Every row gives one point. Any point is a mix of the corners, with weights that add up to 1. It lies inside the corners' shape when no weight is negative. Is each point inside? If not, which corners have a negative weight?

Corners:
(1): [-18  20 -42]
(2): [ 38  -1 -20]
(3): [-22 -79 -52]
(4): [-21  21 111]
Points:
[-19  17  95] -> inside
[-27 -58 -38] -> outside (2)
[24 -6  4] -> outside (1)
[-19  14  75] -> inside
[-18  16  31] -> inside

Corners:
(1): [ -52    9   82   17 -118  -53]
(2): [-46  28 -28 -41  -4  55]
(3): [-67 -65   0 -15  17  14]
(4): [-10  16 -49   3 -45   2]
(5): [-70  43 -69 -99 -27   1]
(6): [ 36 -12  68  25  21 -34]
(7): [108 -46 -63 -41  60  96]
Points:
[  1 -15   6 -23  12  22] -> outside (4)
[ 54 -27 -20 -23  31  43] -> inside
[ -8  -7  15 -20   4   4] -> outside (4)
[ -8   1  38   0 -24 -19] -> inside

Corners:
(1): [ 27  23 -35 -35 -26 -28 -39   7 -62]
(2): [ 15 -42 -37  33  59  17 -21 -49  59]
(3): [  9  33  43  11  32 -17 -11   3  23]
(4): [-23  27  75  27 -15  -2   7 -30  60]
(5): [ -1  55  44  -3 -21  16  -7  24   9]
(6): [ 19   6   2 -23  -6   1  -2   6 -69]
(7): [  1  -3 -34   4  55 -22   2 -23  58]
(8): [ -7   4  29  -6  -2 -22  -3  10  38]
(9): [-49  24  43   4  -5  -2  -5  -7  32]
(10): [  50   -8  -33    7  -13  -32  -16   27 -121]
Points:
[  6  12   8   7  10   3 -10  -5  15] -> inside
[ 10  11  -2 -10   6 -13 -14   3 -12] -> outside (4)
[-16  12  16   4   3  -5 -12 -11  18] -> inside
[  3  28  19   0  -4  -2 -10   4  -2] -> outside (8)

Corners:
(1): [ 98 -27  14  43 -37  55   3 -56 -44  44  59 -30  21  30]
(2): [-16  -5 -41 -13 -47  12  26  42  19 -22  40  -2  76 -46]
(3): [ -44   83  -16 -108   84   19   13  -16   17  -74    7   -8  -31   47]
(4): [ 27 -67 -46   8 -74  47  12  39 -44 115 -14 -72 -66 -26]
(5): [103 -21  49  31 -83  49  32   9  48 121 -38 -16  39  28]
(6): [109 -22  32  44  35  69 -16  54  17  14  36 -67   3  -7]
(7): [-15  86   1  90 -59  33  41 -22  32 -13  51 -71  65 -33]
(8): [ -95   -9  -85  -53   16  -27   -6    2   53  -21  -28   18 -105  -67]
(9): [-12  43  15  28 -25  50 -12  42  17  64  59 -27  29  13]
(10): [-107  -30  -51  -55   72  -77  -21  -33   -9  -32  -59   72  -25    2]
(11): [ -6  51 110  -7  16 -19 -25  24   0  -6  97 -30  -9 -25]
(12): [-114  -16   94  -34   48   16  -24   -9   47  -59   29   38  -27  104]
(13): [-93  37 -65  15  36 -60  19 -35   6 -74 -10  97 -84  96]
(14): [ -64  -75  -87  -48    2  -47  -23  -58   35   15  -51 -111  -19  -31]
(15): [ 29 -12   5  51 -13  55  94 -10 -31  94  78  81  62  60]
Points:
[ -4   3  20   7  -7  36  11 -10  27  19  11  -7 -14  53] -> outside (2, 10, 11)
[ -6   5   2  19 -14  22  21  -2  11  31  24   1   9  24] -> inside
[-36   1  12 -23  -4  -2 -13 -14  23  15  -1 -34 -27  -6] -> outside (2, 6, 13, 15)
[-46   2 -19 -10  -2  -3  12 -21  14   2  10  -1 -11  14] -> outside (6)
[-62  17  -3 -23 -15   0  -3   6  39   5  -3 -38  -9 -32] -> outside (1, 6, 13, 15)
[ -5  14 -30  10 -12   6  23 -11  10   2  12 -17   8 -14] -> outside (9, 12)
[-14  -4 -18  -9  -9   9   8  -5  22  12   9 -25  -7   4] -> outside (10)
[  3   6  17   6   2  13  -2   0   6   9  36 -17  -5   1] -> inside
[-21   3  -8  -5   7  -2   6 -15  17  -4  17  -2   1  17] -> outside (4)
